Every row gives one point. The window is the flat piece filled in between its corners: a triangle in 3 columns, a solid with four corners in 4, and so on. A path goes straight from each point to the next, and from the last back to the first. After which points does the path pass through the window?

Window, 4 rows:
[[-1.13  0.09  0.17 -0.30]
 [ 0.22 -0.09 -0.25 -0.06]
 [ 0.18 -0.66 -0.04 -0.25]
 [ 0.33 -0.40  0.23  0.00]]
Path:
(1): [-0.47  0.08  0.10 -0.59]
(2): [ 0.23 -0.39  0.14 -0.38]
(3): [ 0.08 -0.79 -0.11  0.38]
(4): [-0.49 -0.23 -0.45  0.33]
(5): [-0.13  0.12  0.15 -0.28]
(6): [-0.16  0.17  0.07 -0.57]
(7): [-0.41 -0.17 -0.13  0.06]
(8): [ 0.05 -0.46 -0.33  0.29]
(9): [ 0.26 -0.05 -0.03 -0.21]
(10): [-0.59  0.13  0.11 -0.72]
(11): [-0.84 -0.16 -0.11  0.01]
(12): [-0.73 -0.24  0.09  0.08]
(13): [-0.51 -0.06  0.37 -0.72]
(14): [ 0.74 -0.26  0.39 -0.48]
(15): [ 0.64 -0.88 -0.14  0.52]
(16): [-0.72 -0.11 -0.22  0.12]
Through the window after points: 2, 6, 8

Window (6 x 6):
[[-0.61  0.82 -0.14 -0.73  0.33  0.06]
 [ 0.77 -0.45 -0.26  0.48 -0.80 -0.02]
 [-0.25  1.08  0.13  0.00  0.21  0.15]
 [-0.30  0.62  0.50 -0.58  0.31  0.10]
 [-0.06 -0.35 -0.12 -0.05  0.55 -0.14]
 [-0.68 -0.55  0.05 -0.01  0.25  0.08]]
Path:
(1): [ 0.14  0.58  0.06 -0.11  0.10  0.66]
(2): [ 0.01 -0.23 -0.04 -0.17  0.31  0.16]
(3): [-0.13 -0.27  0.02 -0.07  0.05 -0.72]
(4): [-0.25  0.19  0.06 -0.11  0.28 -0.37]
(5): [ 0.00  0.00 -0.08 -0.28  0.48  0.69]
(6): [-0.29 -0.26 -0.15 -0.10  0.38  0.59]
(7): [-0.61 -0.27  0.23 -0.08  0.12 -0.27]
(8): [-0.50  0.87  0.07  0.22  0.06 -0.68]
Through the window after points: 4, 6, 8

Window:
[[ 0.72  0.23 -0.59  0.04  0.25  0.04  0.22  0.06]
 [-0.62 -0.65 -0.06  0.11 -0.10  0.70  0.11  0.11]
 [ 0.07  0.21 -1.02 -0.03  0.06  0.17  0.18 -0.37]
 [ 0.23 -0.68 -1.05  0.01 -0.32  0.22 -0.32 -0.50]
 [-0.69 -0.33 -0.01 -0.30 -0.23  0.48 -0.39  0.21]
 [-0.32 -0.44  0.32 -0.01 -0.49 -0.11  0.41 -0.14]
 [ 0.72  0.54 -0.64  0.28 -0.29  0.31  0.25 -0.21]
 [-0.46 -0.57  0.17  0.27 -0.11  0.14 -0.23 -0.49]]
Path:
(1): [ 0.33 -0.16 -0.53 -0.21  0.01  0.30  0.06 -0.63]
(2): [ 0.53  0.34 -0.61 -0.54 -0.08  0.25  0.38 -0.79]
(3): [-0.18 -0.31 -0.85  0.59 -0.05  0.15 -0.03  0.08]
(4): [-0.58 -0.43 -0.53  0.43 -0.32 -0.30 -0.14  0.09]
(5): [ 0.09 -0.43  0.08 -0.41  0.14  0.56  0.05 -0.40]
(6): [-0.25 -0.58 -0.16 -0.33  0.07  0.52  0.24 -0.63]
(7): [-0.03 -0.03 -0.54  0.66 -0.42  0.03 -0.33  0.22]
(8): [ 0.06 -0.33 -0.45  0.49 -0.39 -0.02  0.11  0.05]
Through the window after points: 6

Window:
[[-0.13  0.38  0.14  0.12  0.19 -0.50 -0.60  0.11  0.21]
 [-0.49  0.11  0.59  0.05  0.71 -0.37  0.21  0.29 -0.22]
 [-0.62  0.41  0.42  0.15 -0.02  0.05  0.11 -0.19 -0.38]
 [ 0.01 -0.32  0.03 -0.31 -0.15  0.22 -0.18 -0.67 -0.05]
 [ 0.41  0.27 -0.58  1.20  0.69  0.43 -0.03 -1.31 -0.22]
 [-0.15 -0.25 -0.50  0.36 -0.47 -0.02  0.41 -0.78  0.72]
 [ 0.28  0.25  0.79  1.20  0.03  0.29  0.00 -0.39 -0.19]
 [ 0.48  0.18 -0.95 -0.42 -0.40  0.50  0.07  0.83 -0.25]
 [ 0.24  0.37 -0.54 -0.51  0.13 -0.33  0.60 -0.26 -0.35]]
Path:
(1): [-0.21  0.13 -0.09  0.40 -0.05 -0.28 -0.17 -0.11 -0.36]
(2): [ 0.17 -0.16 -0.61  0.61 -0.19 -0.37 -0.02 -0.38 -0.27]
(3): [-0.05  0.33  0.18  0.11  0.16  0.50  0.21 -0.30  0.43]
(4): [ 0.24  0.18 -0.02 -0.35  0.39  0.19 -0.08  0.00  0.55]
(5): [ 0.06  0.14 -0.44  0.52 -0.25 -0.45 -0.18  0.07 -0.50]
(6): [ 0.19  0.08  0.04  0.77 -0.20 -0.33 -0.11 -0.13 -0.28]
(7): [-0.12  0.42  0.64  0.22  0.46  0.76  0.29 -0.70  0.47]
(8): [ 0.14  0.49 -0.19 -0.60  0.37  0.03  0.52 -0.39  0.10]
(9): [ 0.21  0.04 -0.56  0.26 -0.25 -0.43  0.24  0.03 -0.74]
(10): [-0.13  0.13 -0.32  0.29 -0.09 -0.33  0.27 -0.41 -0.71]
(11): [ 0.09  0.32  0.23 -0.10  0.18  0.27  0.12 -0.22  0.17]
(12): [ 0.17  0.42  0.39 -0.12  0.32  0.31  0.25  0.03  0.32]
Through the window after points: 2, 6, 8, 10, 12
